Every row gives one point. The points of each table are mixes of a few directions, plus a little noise. Count the directions of each table, and those that both share. Where both have some left over, give the other angles between the two spaces (their principal angles), to ten degrees, smallest first.
In the rows, zero is written as 128.

First (6 x 3):
[[129 120 112]
 [132 130 155]
 [ 86 179  54]
 [136 113 122]
 [145 101 138]
 [139 126 186]]
Second:
[[114 200 162]
 [140 110 116]
 [140 128 123]
 [117  75 111]]
Directions: first 2, second 2, shared 1; angles 90

First:
[[ 88  87 162 148 145 137 149  98]
 [159 171 163  84 109  93  90 157]
 [135 138 103 112 101 152 133 142]
 [146 126  41 175 153 141 142 124]
 [ 98 120 197  77  81 149 132 132]
 [148 136  74 153 144 128 129 131]
 [122 118 156 148 163  96 120 111]]
Second (9 x 8):
[[138 161 191 129 142 164 108 151]
 [127 102  80 109  95  81 141 119]
 [126 119 117 141 131 131 136 126]
 [133 161 183 125 146 160 107 142]
 [143  68  71 152  77  91 168 147]
 [128 113  83  80  83  62 130 117]
 [124 145 162 162 170 181 123 129]
 [137 136 162 147 136 157 126 149]
 [ 96 148 103 106 171 125 114  72]]
Directions: first 3, second 3, shared 1; angles 70, 80

First (8 x 12):
[[137  99 191 175  93 122 111 127 109 161 107 108]
 [ 93 166  72 169 164 106 135 163 181  53 119 176]
 [142 116 161 127 127 125 114 138 137 150 120 101]
 [150 118 168 118 144 124 115 133 148 154 120  90]
 [157 108 128 117 114 133 124 128 114 125 147 125]
 [ 95 140 173 106 127 137 127 104 116 201  94  88]
 [ 92 145  38  94  93 142 136 150 101  91 151 180]
 [158 132  92 116 162 135 162  81 117  88 166 156]]
Second:
[[164 137 121 143 128 129 103 146 145 141 156 123]
 [150 178 153  63 131  81 146 138 145 137  60 141]
 [156 175 110 141 152 121 135 103 139 137 144 150]
 [113 161 139  89 139 103 165 103 123 122  75 149]
 [ 81 107 105 169 142 160 153  79  98 109 155 139]
 [ 57  37 126 163 106 174 126 126  90 102 153 103]
 [107  74 145 121 100 138 110 163 121 122 123 101]
 [197 153 124 136 126 118  86 167 163 153 158 119]]
Directions: first 5, second 3, shared 1; angles 60, 60

First:
[[156 155 125 128 133  87 166 109 163 160 126  73 126 114 147 123 154 137]
 [ 84  69 113 171 153 176  85 137  66  98 154 232 117 150  75 108 129 117]
 [109 147 132 106 117 112 132 139 136 136 117 104 115 143 130 156  86 120]
 [132 108 138 125 118 131 105 156 104 114 117 151 155 150 110 134 138 108]
 [175 141 152  87  94 191 110 112 156  86 115 110 159  71 196 116 132 161]
 [ 84 136 115 123 134 170 120 106 130 114 145 147  84 112 139 132  65 148]
 [104 139 122 123 130 126 134 124 133 133 131 122 104 132 128 139  93 130]
 [180 127 127 160 145  31 172 140 138 182 120  85 164 154 100 115 225 102]]
Second, 8 rows:
[[157 183 108 129 158 156 193  24 209 161 170  51  81  16 218  88 157 198]
 [123 132 117 146 117 178 116 125 113 107 125 148 140 125 140 137 135 122]
 [108 121 129 133 126 128 119 153  98 132 128 141 141 155 103 157 137  94]
 [141 155 107 160 113 114 147 135 134 135 101 112 142 155 130 143 137 115]
 [143 105 136 125 112 114 103 157 121 100 100 159 140 157 108 111 102 135]
 [128 117 122 152 133 140 125 134 103 131 136 145 150 136 114 135 174 104]
 [127  59 179  69 151  60  93 159 118 128 143 157 115 138  76  91 103 139]
 [ 99 151 127 110 114 133 127 138 129 128 119 112 114 141 134 163  78 117]]
Directions: first 4, second 5, shared 3; angles 70
